Each row of a before or after table is a point. One or more steps were done to the points. Then noise was added and the rows were shuffled. The steps act on how far a point lies along the listed directions, d1 being the first. Write out the steps. A step turns or swaps two directions, mirrors them in a line or flattens them onto one, adds a multiple of one to another, or multiplies one. Angles are multiples of 10 degrees, from the lower direction toward the higher: turns from -170 to 170, lines from 10 to 170 but not 90. Use the fewest steps. Two steps may share a direction if one is a turn and the other turns, adds or multiplies; they go together, in the order done. Otherwise the lowest direction goes first.
(in the rows, 128 means zero)

Directions:
(1): [129 104 177]
(2): [181 116 121]
Before (11 x 3):
[[146 114 138]
 [160 109 100]
 [ 85 161  53]
 [176  95 137]
 [104 113 131]
 [ 65 152  88]
 [152 129 134]
 [ 51 139 114]
 [ 98 111 123]
 [128 143  83]
 [134 117 149]]
After (11 x 3):
[[141 115 107]
 [200  79 160]
 [ 71 125 131]
 [103  99 152]
 [111 133 108]
 [104 134 126]
 [141 107 103]
 [197  94 125]
 [146 104 162]
 [197 105  92]
 [108 145 140]]
Steps: turn d1 and d2 by -150 degrees

Directions:
(1): [143 166 107  85 162 140 171 157]
(2): [118 135 167 140 166  96  99 181]
Before (9 x 8):
[[119 107 151 165 114 116  92 126]
 [137 122 131 149 101 124 125 108]
 [125 135 155 120 150 105 129 155]
 [140 145 116 100 155 121 146 147]
 [118 115 123 129 113 142 119  87]
 [ 89  64 175 225  74  80  50  73]
 [112 128 134 152 123 114 101 131]
 [127 133 145 146 153  96 111 152]
 [121 137 152 135 148  97 117 158]]
After (9 x 8):
[[115 105 155 146 118 108 110 118]
 [144 145 112 125 112 133 157 118]
 [127 109 127 162 110 110 104 100]
 [133 110  55 124  53 169 185   4]
 [118 114 145 154 102 107 110 111]
 [123 126 110 139 104 135 124 105]
 [130 116 110 137  95 149 140  90]
 [127 141 108  98 138 143 148 110]
 [130 126 146 133 147  96 101 150]]
Steps: turn d1 and d2 by 90 degrees

Directions:
(1): [125 161  77 136 147 127 156 165 111 185 162]
(2): [189  96 107 113 150  93 148 124 108 144  76]
(3): [127  92  95 115  77 124 167  82 160 140 157]
(4): [162 183 101 150  98 139  81  93 145 145 105]
(5): [135 113 109 193  88 135 149 178 134  96 106]
(6): [ 81 160  91 124 143 131 165  93 103  91  89]
Before (12 x 11):
[[165 127 136 148 132 113 121 136 113 141  95]
 [173 103 141 107 171 121  76 131 100 160 109]
 [ 91 168 117 165 134 144 138 168 101 124 127]
 [150 123 121 180  66 147 109 141 149 144 169]
 [104 130 124 151 188 106 178 187  75 120 107]
 [169 118 107 168 102 147 138 175 147 142 155]
 [107 125 112 167 137 127 148 182 111 103 122]
 [ 73 121  95 105 156 130 189 132 116 121 140]
 [ 71 106 143 113 167 116 166 132 110 112 133]
 [110 124  80 122 176 109 182 117 111 143 130]
 [120  64 148 157 106 119 134 152 126  89 104]
 [139  93 144 134  90 126 165 137 131  91  96]]
After (12 x 11):
[[110 177 126 167  99 152 132 166 124 116 124]
 [134  81 135 103 151 130 110 163 120 196 204]
 [128 113 126 144 120 123 154 156 125 161 157]
 [ 98 137 118 149 195 101 187 168  63  97  74]
 [204  72 156 168  58 130  90 139 160 146 150]
 [112  97 126 133 132 117 172 125  97  81  71]
 [ 99 139 138 188 112 144  96 184 124 118 136]
 [216  82 135 164  95 135 112 176 158 146 139]
 [117 115 114 159 142 118 151 166 103  83  88]
 [101 184  92 124 184 127 139 101  88  86  36]
 [116 172  72 132 194 111 156  96  90 119  69]
 [ 82 169 137 134 185 125 124 121  89  96  76]]
Steps: swap d1 and d2; swap d3 and d4; multiply d6 by 2
